Every row gives one point. Examples show where two turns around zero, p and q, send a point. Write where each new point lands after one turn and then the other. Backwards means that the second turn is done in reverse. Each puzzle has new turns, and all numbers are rounded.

Turn p:
| -1.8 |  5.1 | -> | -0.4 |  5.4 |
|  0.2 | -6.2 | -> | -1.4 | -6.0 |
| 1.6 | 1.1 | -> | 1.8 | 0.7 |
Turn q:
| -1.6 |  2.0 | -> | -1.1 |  2.3 |
| -1.7 |  2.1 | -> | -1.1 |  2.5 |
| 0.7 | 1.4 | -> | 1.0 | 1.2 |
| 3.7 | 3.2 | -> | 4.4 | 2.2 |
| -1.1 | -8.7 | -> | -3.2 | -8.2 |
Where do these land?
p, then q: | 4.8 | 2.2 | -> |  5.3 | -0.4 |
p, then q: |  3.7 | -2.6 | -> |  2.0 | -4.1 |
p, then q: | -2.2 |  0.6 | -> | -1.6 |  1.6 |
q, then p: | -6.3 | -0.3 | -> | -5.7 |  2.8 |

Turn p:
|  7.8 |  2.5 |  4.6 |  3.6 | -1.0 |  2.2 | -> |  7.0 |  2.5 |  6.3 |  1.5 | -0.9 |  3.1 |
|  2.2 |  4.4 | -3.2 |  0.8 |  0.3 |  1.7 | -> |  2.8 |  4.7 | -2.4 | -0.3 | -1.3 |  0.9 |
| -2.6 | -1.4 |  2.1 | -2.8 | -7.4 |  4.0 | -> | -3.3 | -3.6 |  1.3 | -2.8 | -6.0 |  4.7 |
| -1.3 | -1.4 | -1.6 |  4.4 | -1.3 | -3.4 | -> | -0.2 | -1.5 | -1.3 |  5.3 | -1.2 | -2.3 |
|  0.9 |  0.2 | -3.3 | -0.5 |  5.2 | -1.8 | -> |  1.5 |  1.8 | -3.1 | -0.5 |  4.2 | -3.1 |
| -3.4 | -2.2 |  5.1 | -5.5 | -1.2 | -3.1 | -> | -5.7 | -3.4 |  4.4 | -3.7 |  0.0 | -2.7 |
| -0.9 | -5.1 | -4.2 | -5.9 |  6.6 | -2.7 | -> | -0.7 | -3.3 | -4.8 | -4.9 |  6.6 | -5.2 |
|  0.0 |  1.3 |  3.9 |  2.4 | -4.7 | -0.8 | -> | -0.8 | -0.2 |  4.4 |  2.7 | -4.2 |  1.0 |
| -2.6 |  1.7 | -3.3 |  3.6 |  3.4 |  3.8 | -> | -0.6 |  3.1 | -4.7 |  2.8 |  2.7 |  3.5 |
Turn q:
|  5.0 |  0.7 |  0.0 |  7.0 | -2.6 |  2.8 | -> |  5.1 |  2.2 |  0.4 |  4.7 | -4.7 |  3.8 |
|  0.2 | -2.7 | -2.6 | -6.2 |  5.8 |  2.0 | -> |  1.7 | -2.7 | -1.5 | -4.4 |  7.6 |  0.2 |
| -4.7 |  0.8 |  0.4 | -2.1 |  3.1 |  3.8 | -> | -3.8 |  0.8 |  0.4 | -1.7 |  4.7 |  3.3 |
|  2.4 | -2.8 |  0.3 | -1.0 | -1.8 | -3.6 | -> |  1.8 | -3.3 |  0.3 | -0.4 | -2.2 | -3.5 |
| -2.5 |  3.3 | -3.6 |  0.0 | -0.3 |  3.4 | -> | -1.8 |  3.4 | -3.6 | -1.5 |  0.6 |  3.4 |
|  0.7 |  3.2 |  0.7 | 11.2 |  0.6 | -2.6 | -> |  0.4 |  4.5 | -0.3 | 10.7 | -3.1 | -0.3 |
|  1.6 |  2.6 |  4.2 | -3.6 | -3.9 | -5.4 | -> | -0.9 |  1.1 |  3.8 | -3.2 | -4.1 | -6.4 |
| -3.7 | -2.2 |  0.8 | -1.8 |  4.0 |  2.9 | -> | -2.6 | -2.0 |  0.9 | -0.6 |  5.3 |  2.7 |
|  1.0 | -2.9 | -0.3 | -3.7 | -4.9 | -3.4 | -> |  0.1 | -4.1 | -0.4 | -3.7 | -4.1 | -3.4 |
Where do these land?
q, then p: | -1.0 | -0.6 |  2.9 |  1.1 |  3.4 | -3.8 | -> | -1.4 | -0.2 |  2.1 |  4.2 |  2.7 | -2.4 |
q, then p: | -1.0 | -1.8 | -6.1 |  0.5 |  0.7 | -0.7 | -> |  2.1 | -1.0 | -6.0 |  0.3 |  0.5 | -1.0 |
p, then q: | -3.3 | -6.8 | -5.4 | -2.3 | -3.0 | -0.1 | -> | -0.2 | -7.7 | -6.3 | -1.1 | -0.5 |  0.6 |
p, then q: | 5.8 | 0.8 | 3.9 | 0.0 | 1.9 | 0.6 | -> |  3.7 |  1.8 |  5.8 | -0.6 |  1.3 | -1.2 |
q, then p: |  5.9 |  2.3 |  3.6 |  5.2 | -0.5 |  1.1 | -> |  4.3 |  2.8 |  5.6 |  2.8 | -3.1 |  2.4 |
q, then p: |  0.1 |  4.4 | -1.3 | -0.6 |  3.4 |  1.0 | -> |  0.2 |  5.4 | -0.8 | -0.7 |  1.7 | -0.8 |
q, then p: | -0.2 |  2.6 | -5.8 | -4.5 | -6.6 | -3.4 | -> | -1.4 | -0.8 | -4.7 | -4.7 | -6.6 | -5.1 |
p, then q: | -1.9 | -5.1 |  4.2 | -1.2 | -1.6 |  7.5 | -> | -0.4 | -4.6 |  2.7 | -2.7 |  3.3 |  7.8 |
q, then p: | -4.4 |  4.1 |  4.0 |  1.7 |  2.4 | -2.3 | -> | -5.5 |  3.7 |  1.8 |  4.1 |  1.2 | -0.6 |

Turn p:
| -5.1 | -2.2 |  1.1 |  3.9 |  3.9 |  1.3 | -2.7 |  0.9 |  3.1 | -> | -4.7 | -4.6 |  1.5 |  3.7 |  2.8 |  1.6 | -3.0 |  0.8 |  1.5 |
|  -0.6 |  -0.4 |   2.0 |   1.9 |  -2.2 |  -0.1 |   1.3 |   3.0 | -11.8 | -> | -1.2 |  3.4 |  5.3 |  2.4 | -4.9 | -2.3 |  3.0 |  0.9 | -8.8 |
|  0.4 | -2.6 |  1.9 | -2.4 | -4.8 |  2.8 | -4.0 |  1.3 |  1.8 | -> |  0.9 | -3.0 |  1.7 | -4.6 | -3.9 |  3.0 | -2.9 |  1.1 |  0.4 |
|  5.6 | -0.9 | -4.6 | -1.5 |  4.1 | -4.8 | -1.2 | -6.2 |  4.8 | -> |  4.1 | -1.3 | -6.9 | -1.8 |  5.8 | -2.8 | -1.8 | -6.4 |  2.0 |
|  7.0 | -0.1 | -0.3 | -3.0 |  4.6 | -5.5 | -1.7 | -0.2 |  9.0 | -> |  5.7 | -3.0 | -3.4 | -4.3 |  7.2 | -5.1 | -3.3 | -0.8 |  5.7 |
|  2.3 |  3.1 | -1.5 |  1.4 |  0.3 | -1.9 |  3.7 |  2.7 | -7.1 | -> |  1.8 |  5.2 |  0.4 |  3.1 | -1.3 | -4.0 |  3.1 |  1.8 | -4.7 |
| -0.8 | -2.5 | -1.0 |  1.4 | -2.3 |  0.2 |  1.7 | -0.2 |  0.9 | -> |  0.2 | -2.5 | -0.9 |  1.1 | -2.4 |  0.7 |  1.8 | -0.4 |  0.7 |
|  1.1 |  0.1 |  0.9 | -3.5 |  2.8 | -3.0 |  6.7 | -1.1 | -6.0 | -> | -0.1 |  3.6 |  0.5 | -1.2 |  2.5 | -3.7 |  8.0 | -1.1 | -3.8 |
| -1.5 |  1.0 |  5.0 |  4.4 | -2.1 |  5.2 | -2.6 | -1.8 |  3.5 | -> |  0.1 | -1.1 |  5.3 |  2.3 | -1.1 |  6.0 | -3.4 | -1.0 |  4.2 |
| -5.7 |  1.7 |  0.2 | -0.1 | -5.2 |  0.0 | -2.0 |  0.5 |  4.8 | -> | -4.3 | -0.7 | -0.7 | -1.0 | -4.8 |  1.7 | -2.4 |  1.1 |  6.0 |
|  0.5 |  3.1 | -0.9 | -3.0 |  2.4 | -0.6 |  1.0 | -0.2 | -8.5 | -> | -1.3 |  6.5 |  0.3 | -0.8 |  1.2 | -1.9 |  2.1 | -0.1 | -6.7 |
| -3.2 | -0.3 | -2.6 |  0.5 | -1.5 |  6.3 | -0.2 |  1.3 |  5.5 | -> | -1.2 | -2.5 | -2.8 |  1.0 | -1.1 |  6.7 | -1.3 |  3.8 |  3.5 |
Turn q:
| -1.6 | -5.8 |  0.7 |  6.5 |  0.5 |  1.6 | -2.9 |  4.0 | -1.4 | -> | -2.3 | -5.5 |  0.7 |  4.1 |  1.1 |  1.9 | -6.0 |  2.6 | -2.7 |
| -3.7 | -4.5 |  3.3 | -0.7 | -0.5 |  4.3 | -2.0 |  1.9 |  3.6 | -> | -3.5 | -4.4 |  4.1 | -0.4 | -1.5 |  3.8 | -2.1 |  1.3 |  3.7 |
| -4.6 |  1.5 |  1.7 |  1.3 |  1.9 | -3.3 |  4.9 | -1.0 |  1.3 | -> | -2.4 |  1.2 |  2.9 |  3.2 |  3.5 | -2.7 |  4.7 |  0.8 |  0.9 |
|  0.5 |  7.1 |  1.7 | -4.3 | -1.9 | -2.4 | -4.4 | -0.5 | -1.5 | -> |  0.1 |  7.8 |  1.5 | -3.7 | -3.1 | -2.8 | -1.9 | -2.5 | -0.1 |
| 2.7 | 0.2 | 2.7 | 1.1 | 2.4 | 6.7 | 1.0 | 2.8 | 2.8 | -> |  4.1 | -0.6 |  2.0 |  1.2 | -0.1 |  6.0 | -1.4 |  3.5 |  3.3 |
| -2.2 | -0.4 |  3.1 | -4.9 | -0.9 | -3.3 |  5.9 |  5.9 |  0.3 | -> | -1.5 |  0.0 |  4.7 | -3.7 | -0.1 | -3.0 |  4.9 |  7.0 | -0.8 |
|  4.5 |  2.7 |  1.2 |  3.6 |  0.2 | -3.4 |  4.0 | -3.5 |  6.1 | -> |  6.1 |  0.1 | -0.3 |  5.4 | -0.7 | -4.4 |  3.8 | -1.0 |  4.2 |
|  0.6 |  3.6 |  0.7 |  2.5 |  4.9 |  2.7 | -0.4 | -4.8 | -4.4 | -> |  2.4 |  4.2 |  0.1 |  2.6 |  4.4 |  4.0 | -0.2 | -4.8 | -2.4 |
| -5.1 |  0.3 | -6.0 | -3.0 | -3.8 |  2.7 |  2.5 |  2.1 | -2.2 | -> | -6.8 |  1.3 | -4.9 | -2.8 | -0.8 |  2.5 |  3.1 |  3.3 | -0.9 |
|  6.0 |  0.4 | -1.3 | -0.3 | -5.0 | -1.9 | -4.4 | -6.8 | -1.3 | -> |  3.5 |  0.1 | -3.9 | -0.6 | -6.0 | -2.2 | -1.1 | -7.8 | -2.0 |
|  3.0 | -5.1 | -7.8 | -1.7 |  2.1 | -3.7 | -4.3 | -0.1 | -3.3 | -> |  0.4 | -4.3 | -6.9 | -5.2 |  3.3 | -3.2 | -3.9 | -2.4 | -3.4 |
Where do these land?
q, then p: |  4.6 |  4.6 | -5.1 | -3.2 |  3.3 | -3.8 |  2.4 |  4.0 | -3.1 | -> |  2.5 |  5.6 | -4.5 | -2.2 |  3.6 | -5.8 | -0.1 |  4.1 | -3.0 |
p, then q: | -5.8 |  2.5 | -3.1 | -0.6 |  0.3 |  0.8 |  2.2 | -5.6 | -2.5 | -> | -4.8 |  4.1 | -2.9 |  3.5 |  1.9 |  2.9 |  3.9 | -1.5 |  1.6 |
q, then p: | -3.0 | -2.2 | -0.3 | -4.5 | -1.6 | -4.7 |  4.4 |  3.7 |  4.8 | -> | -2.6 | -3.8 | -0.1 | -2.7 | -0.3 | -5.6 |  4.9 |  4.1 |  3.8 |
q, then p: |  0.2 |  4.1 |  3.9 | -0.6 | -4.8 | -1.7 | -1.7 |  0.4 | -3.8 | -> | -0.7 |  5.9 |  3.3 | -0.7 | -5.1 | -1.3 | -0.5 | -1.2 |  0.2 |
p, then q backwards: |  4.7 |  2.6 |  0.2 |  1.8 | -4.7 |  6.4 | -2.2 | -0.4 |  4.9 | -> |  6.2 |  1.6 |  2.1 |  0.4 |  1.3 |  7.6 | -2.7 |  1.6 |  3.0 |
p, then q: |  3.4 | -4.0 |  4.6 |  3.8 |  4.1 | -0.9 | -6.6 |  3.8 |  0.2 | -> |  2.1 | -4.6 |  6.0 | -1.2 |  1.2 | -1.5 | -7.0 | -2.9 | -3.9 |
p, then q: |  2.8 | -6.1 |  1.3 | -4.1 |  2.3 |  0.4 |  5.1 | -2.5 | -1.3 | -> |  3.3 | -2.9 |  0.5 | -2.9 |  3.5 |  2.2 |  7.0 |  0.1 | -2.8 |
p, then q: | -4.5 |  2.4 |  3.7 |  0.6 | -0.4 |  2.0 |  2.4 |  3.8 |  1.6 | -> | -2.0 |  0.3 |  4.3 |  2.2 | -0.8 |  0.5 | -0.3 |  5.4 |  3.0 |
p, then q backwards: |  1.2 | -4.3 | -3.6 | -3.9 | -2.2 |  2.3 | -3.8 | -2.7 | -0.8 | -> |  3.1 | -3.7 | -3.1 | -2.8 | -1.6 |  2.8 | -2.9 | -1.2 | -4.4 |
q, then p backwards: | -5.3 |  3.2 |  0.1 |  3.2 | -3.1 |  6.6 |  0.7 | -0.3 | -3.2 | -> | -6.4 |  3.3 | -2.2 |  2.0 | -0.4 |  6.3 |  0.6 | -1.9 | -3.1 |
p, then q: |  0.0 |  2.3 |  4.6 |  4.6 |  5.1 | -4.6 | -4.3 | -3.6 |  0.0 | -> |  0.6 |  0.7 |  4.9 |  3.6 |  3.5 | -3.1 | -3.2 | -7.3 |  1.6 |
q, then p: |  1.7 | -5.2 | -6.4 |  2.8 |  1.7 | -3.0 |  1.3 | -0.4 |  3.3 | -> |  0.5 | -6.6 | -5.9 |  1.8 |  2.0 | -3.2 |  0.5 | -1.0 | -2.2 |
